Rows are points. Each copy is the shape, with its points in the same order, stretched, turned, moved and blurred by noise. Say if it was mirrored as well.

Shape (7 x 3)
[[ 0.51  0.28 -0.04]
 [ 0.57  0.12 -0.02]
 [ 0.37  0.32 -0.39]
 [ 0.16 -0.24  0.24]
 [ 0.25  0.24 -0.49]
 [-0.41 -0.82 -0.43]
 [ 0.20  0.30  0.53]]
Copy 1 (7 x 3)
[[ 0.09  0.30  0.54]
 [ 0.32  0.32  0.44]
 [ 0.04 -0.12  0.60]
 [ 0.37  0.40 -0.25]
 [-0.06 -0.25  0.45]
 [ 0.53 -0.55 -0.86]
 [-0.12  0.80  0.08]]
Copy 1 is: mirrored
Copy 2 (7 x 3)
[[ 0.53 -0.13  0.44]
 [ 0.40 -0.17  0.58]
 [ 0.56 -0.42  0.17]
 [-0.07 -0.01  0.57]
 [ 0.45 -0.55  0.02]
 [-0.69 -0.80  0.04]
 [ 0.37  0.50  0.48]]
Copy 2 is: only turned
Copy 3 (7 x 3)
[[ 0.45  0.64  0.43]
 [ 0.61  0.50  0.32]
 [ 0.18  0.78  0.35]
 [ 0.35 -0.12 -0.06]
 [-0.13  0.76  0.24]
 [-0.55 -0.19 -0.88]
 [ 0.57 -0.10  0.68]]
Copy 3 is: only turned

Shape (8 x 4)
[[-0.52  0.22 -0.32 -0.14]
 [-0.02  0.09  0.16  0.38]
 [-0.25 -0.65 -0.27  0.25]
 [ 0.29 -0.19 -0.24  0.00]
 [ 0.04  0.54  1.01  0.02]
 [-0.10 -1.11  0.53 -0.26]
 [ 0.27  0.03 -0.12  0.25]
 [ 0.15 -0.14  0.52  0.89]]
Copy 1 (8 x 4)
[[-0.54 -0.03 -0.25 -0.51]
 [ 0.18  0.29  0.11 -0.08]
 [-0.85  0.31 -0.26  0.45]
 [ 0.04  0.12 -0.45  0.21]
 [ 0.90 -0.26  0.59 -0.30]
 [-0.67 -0.26 -0.01  1.06]
 [ 0.26  0.30 -0.27  0.08]
 [ 0.40  0.57  0.54  0.28]]
Copy 1 is: only turned
Copy 2 (8 x 4)
[[ 0.21  0.50 -0.13  0.37]
 [ 0.23 -0.14  0.35 -0.11]
 [-0.11 -0.28 -0.47  0.01]
 [-0.40 -0.01 -0.03 -0.02]
 [ 0.73  0.18  0.85 -0.79]
 [ 0.28 -0.16 -0.78 -1.19]
 [-0.28 -0.06  0.28 -0.01]
 [ 0.32 -0.75  0.59 -0.39]]
Copy 2 is: mirrored
Copy 3 (8 x 4)
[[ 0.33  0.35 -0.48 -0.35]
 [-0.21  0.19 -0.21  0.24]
 [-0.66  0.15 -0.41 -0.44]
 [-0.15 -0.31 -0.58  0.00]
 [ 0.26 -0.12  0.65  0.72]
 [-0.81 -0.65  0.32 -0.50]
 [-0.23 -0.05 -0.54  0.33]
 [-0.73  0.29  0.13  0.63]]
Copy 3 is: only turned

Shape (11 x 8)
[[-0.34 -0.62 -0.54  0.56 -0.08 -0.88 -0.46 -0.59]
 [-0.42  0.38  0.41  0.51 -0.22  0.24  0.02 -0.16]
 [-0.24  0.42 -0.17  0.46  0.27  0.43 -0.22 -0.01]
 [ 0.36 -0.43 -0.14 -0.04  0.10 -0.90  0.10 -0.56]
 [-0.18 -0.13 -0.38 -0.95  0.29  0.05  0.10  0.49]
 [ 0.07 -0.19  0.02 -0.90  0.02  0.54 -0.56  0.54]
 [ 0.15  0.40 -0.17  0.65 -0.23  0.38 -0.28 -0.07]
 [ 0.13 -0.14  0.09 -1.10  0.25 -0.43  0.03  0.73]
 [ 0.12 -0.23  0.12  0.75 -0.20  0.15  0.27  0.20]
 [-0.07  0.32 -0.10  0.26 -0.59  0.17  0.31 -0.01]
 [-0.02  0.40 -0.06  0.29 -0.22  0.14 -0.37  0.52]]
Copy 1 (11 x 8)
[[-1.01  0.23 -0.14 -0.25 -0.53 -0.11 -1.25 -0.12]
 [-0.56  0.06 -0.09  0.38 -0.05  0.12  0.44 -0.36]
 [-0.48 -0.48 -0.26  0.49  0.33  0.25 -0.16 -0.20]
 [-0.13  0.88  0.06 -0.50  0.01  0.10 -1.12  0.03]
 [ 0.08 -0.14 -0.14 -0.22  0.66 -0.82 -0.49  1.33]
 [-0.09 -0.27  0.39  0.17  0.15 -0.07 -0.09  1.57]
 [-0.49 -0.44  0.39  0.48  0.07  0.39 -0.07 -0.54]
 [ 0.37  0.60  0.15  0.21  0.52 -0.66 -0.48  1.42]
 [ 0.25 -0.26  0.32  0.28 -0.34  0.07 -0.08 -0.49]
 [-0.37 -0.27  0.53 -0.05  0.21 -0.33  0.16 -0.41]
 [-0.38 -0.30  0.45  0.92  0.00 -0.05 -0.19  0.11]]
Copy 1 is: mirrored
Copy 2 (11 x 8)
[[ 0.18 -0.12 -0.96 -0.59  0.09 -1.24 -0.54  0.35]
 [-0.68  0.63 -0.69 -0.31 -0.12 -0.05  0.22 -0.47]
 [-0.37  0.66 -0.44  0.27  0.32 -0.11 -0.18 -0.27]
 [ 0.02 -0.39 -0.25 -0.29 -0.49 -0.79 -0.52  0.80]
 [ 0.04 -0.13  0.08  0.02  0.60  0.38 -0.81  0.39]
 [-0.13 -0.47  0.24  0.23  0.59  0.22 -0.46 -0.46]
 [ 0.11  0.33 -0.48  0.34 -0.14 -0.27  0.36 -0.47]
 [-0.24 -0.56 -0.03  0.23 -0.19  0.49 -0.79  0.54]
 [-0.13 -0.06 -0.40  0.11 -0.02 -0.10  0.47  0.27]
 [ 0.04  0.29 -0.43 -0.28 -0.23  0.08  0.35 -0.16]
 [ 0.00  0.13 -0.70  0.52 -0.32  0.15 -0.01 -0.45]]
Copy 2 is: only turned

Shape (14 x 9)
[[ 0.33 -0.15 -0.67  0.16 -1.07 -0.46 -0.01  0.42  0.82]
 [ 0.01 -0.07  0.62  0.13  0.23 -0.47  0.00 -0.47  0.46]
 [-0.68 -0.35  0.49  0.09  0.18 -0.38 -0.25 -0.06 -0.44]
 [ 0.86  0.37 -0.30 -0.16  0.24  0.25 -0.15 -0.12 -0.55]
 [ 0.60 -0.48 -0.16  0.27  0.42  0.16 -0.33 -0.23 -0.49]
 [-0.08 -0.17  1.08  0.07 -0.45 -0.53  0.03  0.12  0.10]
 [ 0.34 -0.70 -0.81 -0.06 -1.17 -0.08  0.14 -0.04  0.78]
 [-0.01 -0.22  0.31  0.41 -0.06 -0.25  0.27  0.31 -0.12]
 [ 0.11  0.60 -0.35  0.10  0.52  0.14 -0.02 -0.33 -0.22]
 [-0.32 -0.17  0.13 -0.32 -0.13 -0.60  0.49 -0.04 -0.24]
 [-0.38  0.14 -0.16 -0.24 -0.61 -0.28 -0.24  0.30  0.00]
 [ 0.49  0.27 -0.01  0.46  0.46  0.42  0.17 -0.10 -0.33]
 [ 0.08 -0.50 -0.75 -0.25 -1.08  0.54  0.10  0.06  0.54]
 [ 0.42 -0.23 -0.49 -0.35  0.68  0.49 -0.12  0.26  0.00]]
Copy 1 (14 x 9)
[[-0.92  0.64  0.80  0.39 -0.87  0.71 -0.12 -0.41  0.08]
 [ 0.12  0.57  0.54  0.40  0.62 -0.35 -0.31  0.01  0.51]
 [ 0.47 -0.57  0.10  0.06  0.45 -0.46 -1.08  0.08  0.27]
 [-0.06 -0.47 -0.32  0.40 -0.13 -0.10  0.78  0.42 -0.13]
 [ 0.15 -0.63  0.13  0.13 -0.03 -0.16  0.55  0.55  0.54]
 [-0.13  0.26  0.54  0.46  1.05  0.22 -1.11  0.09  0.43]
 [-0.67  0.64  1.22 -0.15 -0.78  0.72  0.17 -0.15 -0.04]
 [-0.28 -0.45  0.09  0.18  0.53  0.24 -0.44 -0.28  0.54]
 [ 0.26 -0.38 -0.48  0.27 -0.20 -0.43  0.60 -0.15 -0.02]
 [-0.31 -0.50  0.58 -0.07  0.53 -0.30 -0.79 -0.41 -0.12]
 [-0.07 -0.13  0.19  0.21 -0.42  0.06 -0.79  0.00 -0.32]
 [ 0.11 -0.49 -0.49  0.26  0.34  0.05  0.82 -0.04  0.50]
 [-0.11  0.47  0.70 -0.48 -0.77  0.68  0.42  0.08 -0.16]
 [-0.03 -0.54 -0.49 -0.51 -0.21 -0.33  0.92  0.54  0.32]]
Copy 1 is: only turned
Copy 2 (14 x 9)
[[ 0.10  0.22  0.64  0.76 -0.17 -0.17 -0.76  0.05 -0.16]
 [-0.71 -0.08 -0.01 -0.09  0.08  0.04  0.62  0.01  0.18]
 [-0.89  0.32 -0.44 -0.47 -0.08  0.14  0.35  0.67 -0.26]
 [ 0.43 -0.08 -0.02 -0.77  0.31  0.07  0.07 -0.64  0.03]
 [-0.29 -0.51 -0.06 -1.11 -0.02  0.34  0.07 -0.17  0.18]
 [-0.32  0.12  0.53  0.08  0.15  0.24  0.66  0.99 -0.39]
 [ 0.37 -0.36  0.23  0.91 -0.71  0.04 -0.64 -0.02 -0.33]
 [-0.15  0.04  0.06 -0.20  0.41  0.38  0.12  0.43 -0.02]
 [-0.21  0.16 -0.57 -0.46  0.33 -0.19  0.10 -0.73  0.36]
 [-0.29  0.46 -0.13  0.44  0.15  0.47  0.16  0.14 -0.61]
 [-0.17  0.70  0.02  0.18 -0.36 -0.23 -0.16  0.40 -0.51]
 [ 0.22 -0.37 -0.45 -0.69  0.56  0.17  0.27 -0.36  0.45]
 [ 0.73 -0.30 -0.25  0.76 -0.89 -0.05 -0.48  0.22 -0.21]
 [ 0.28  0.37 -0.41 -0.63 -0.39  0.48 -0.14 -0.51  0.73]]
Copy 2 is: mirrored
